Every row gives one point. Examples show where two turns around zero, p and q, send a point. Where does a point land after both, in the order given? Backwards means that the second turn is done in reverse. Each puzzle has new turns, and all numbers are rounded.
In the rows, zero is written as 128.

Turn p:
[ 83 119 158] -> [102 136 176]
[174 118 133] -> [173 120 116]
[107 150 164] -> [120 165 156]
[147 124  58] -> [117  91  67]
Turn q:
[116 109 160] -> [120 133 166]
[180  96 162] -> [125  68 164]
[129 156 118] -> [149 135 109]
[ 89 162 117] -> [144 175 111]
[167  91 144] -> [111  80 151]
[ 88 153  67] -> [117 175  68]
Where do these land?
q, then p: [117 114  48] -> [ 58 105  92]
q, then p backwards: [160 156 167] -> [162  88 153]
q, then p: [125 179 161] -> [181 147 105]
q, then p: [119  89 133] -> [105 136 160]
p, then q: [120 103 132] -> [117 123 151]

Turn p:
[112 151 129 161 153 148] -> [147 151 104 135 161 110]
[147  97  67 122 105 114] -> [141  78 116 118  76 114]
[107 142 170 106 128 144] -> [113 161 135 133 147 166]
[162 107 108 114 135 153] -> [167 103 145 140 113 137]
[103 137  96 164 103 125] -> [118 124  76 135 116 102]
[110 101 189 118 130  89] -> [ 70 120 158 109 164 149]
[127 146  98  96 206 126] -> [189 149 142  65 139 125]
[156 142 167 145  64 125] -> [ 79 138 146 189 109 121]
Turn q:
[ 94 111 150 134 140 149] -> [129  93 155 108 128 114]
[103 186 131 160 130 161] -> [ 64 109 154 131 111 154]
[123 127 111 109 133 160] -> [129 105 110 108 123 148]
[202 109 143 107 131 129] -> [162 184 116  97 156 149]
[148 114 132 148 102 157] -> [148 138 152 118 108 159]
[ 98 131 109 160 145 108] -> [117 101 140 171 139 119]
[127 117 120  77 113  31] -> [149 166  69 163 130  52]
Where do these land?
q, then p: [122  84 107 112 105 153] -> [141  97 155 157  95 133]
p, then q: [ 59 151 125 113 116 103] -> [ 99  88  73 127  99 133]
q, then p backwards: [175 141 121 185 168 158] -> [117 106 202  94 144 155]
q, then p: [134 123 100 165 168 139] -> [159 112 126 141 178 132]
q, then p: [ 95 158 140 125  92 117] -> [ 77 128 101 128 111 128]
q, then p: [154 132 139 101 160 144] -> [163 141 135  97 123 147]
p, then q: [147  88 114  98  95 156] -> [170 125 163 112  99 158]
p, then q: [ 82 138 180 121 109  81] -> [ 84  64 116 116 114  96]
p, then q: [183 136 125 132 139 102] -> [132 168 149 126 129  85]

Turn p:
[135 117 145 111  99  83 146 105 179] -> [136 124 163 129 155  69 133 145 163]
[126 145 129 173  96 172 113 171 143] -> [156 138  91  82 100 161 120 146 159]
[183 120 108 124 170 156  78 140 119] -> [146 150 124 112 174 181 106  97  91]
[126 103 144 112 131 113 155 116 154] -> [140 100 145 142 147 100 144 137 135]
[115 122  86  99 176 143 221  81 139] -> [138 119 138 186 129 108 233 102 105]
[138 123 133 129 116 106 142 174 126] -> [165 124 120 129 110 105 100 132 123]
[188 119  89 125 148  53 142  91  98] -> [126 175 141 199 166  90 104  76 120]
[ 96 100 120 127 136 174  86 196 166] -> [154  92  83  46 134 142 127 141 100]
[134 143 180  79  50 133  94 130 121] -> [114 109 202  80  96 128  81 133 161]
[150 151 185 162 149 101 148 161 105] -> [159 135 125 177 111 143  84 180 123]
[ 77 110 137 154 133 173 108 100  81] -> [ 68  91  95 132 108 178 137 122 135]
[ 68 182  81 141 131 127 104  73 107] -> [ 38 177 109 122 104 128 166 125 123]
Turn q:
[181 161 115 103  91 126 130 131 114] -> [167 153 121 142 143 132 160 118  78]
[ 72 135 190  89 122 115 158 181 116] -> [118 128 148  72  97 105  62 159  81]
[142 132 142 130  77  89 146 112  79] -> [ 92 127 119 134 144 115 149 115  57]
[122  94  89 142 145 202 157 120  95] -> [126  97 156 109 192 178 142 155 160]
[ 78 124 122 182 129 175 102  83 169] -> [ 80 146 136 112 104 154 164 141 208]
[147 122 107 147 187  94 158  82 181] -> [144  84 142 158 118  69 157 105 186]
[101 136 103 102 138 110 120 119  90] -> [121 129  93  98 165 110 115 117 124]
[181  92 116 120 121 176 125 114  98] -> [143 120 157 147 174 185 142 103 120]
[184 174 161 173 155 109 108 166 128] -> [143 172 139 211 120 101 107 155 119]
[ 99 137 184 122  87 112  76 120 174] -> [ 99 176 122 113  46 135 119 100 123]
[100 102  79  98 155 100 129 181 164] -> [173  77  75 109 105 124  92 142 151]
Where do these land?
q, then p: [189 137  87 141 131  75 127 102 149] -> [141 155  92 191 148 107 143 107 172]
p, then q: [ 83 183 165 139  91 132  99  98 155] -> [153 137 118  74  69 128  92 167 111]
q, then p: [134 126 116  89 150 136  86 101 156] -> [122 160 166 121 165 129 159 123 153]
p, then q: [137  83 104 154 148  84 126 112  82] -> [ 82 126  90 151 147 118 150 123 183]
q, then p backwards: [114 138 156  84 155 106  84 140 192] -> [149 143 102 140  57 115 142 179  97]
q, then p: [105  85 162  88 105 138  81  99 137] -> [ 70 118 175  98 126 149 164 116 151]
p, then q: [ 86 169  72 175 106 155 168 209 148] -> [196 113  79 119 141 137 205 137  58]
q, then p: [141 126 151  80 157 154 107 103  90] -> [ 92 144 167 140 165 163 135 153 104]
q, then p: [102  89 139 109  95 159 149 143 117] -> [123  77 151 106 112 157 128 108 109]
q, then p: [162 175 166 179 109 148 118 140 108] -> [135 156 101 143  72 154 113 182 128]
p, then q backwards: [150 120 108 112 133  78 195 154  97] -> [192 149 150 120 149  71 126 138 158]
q, then p: [133 105 108 185 156 169 196 134 105] -> [179  62  87 136 146 133 118 171  99]
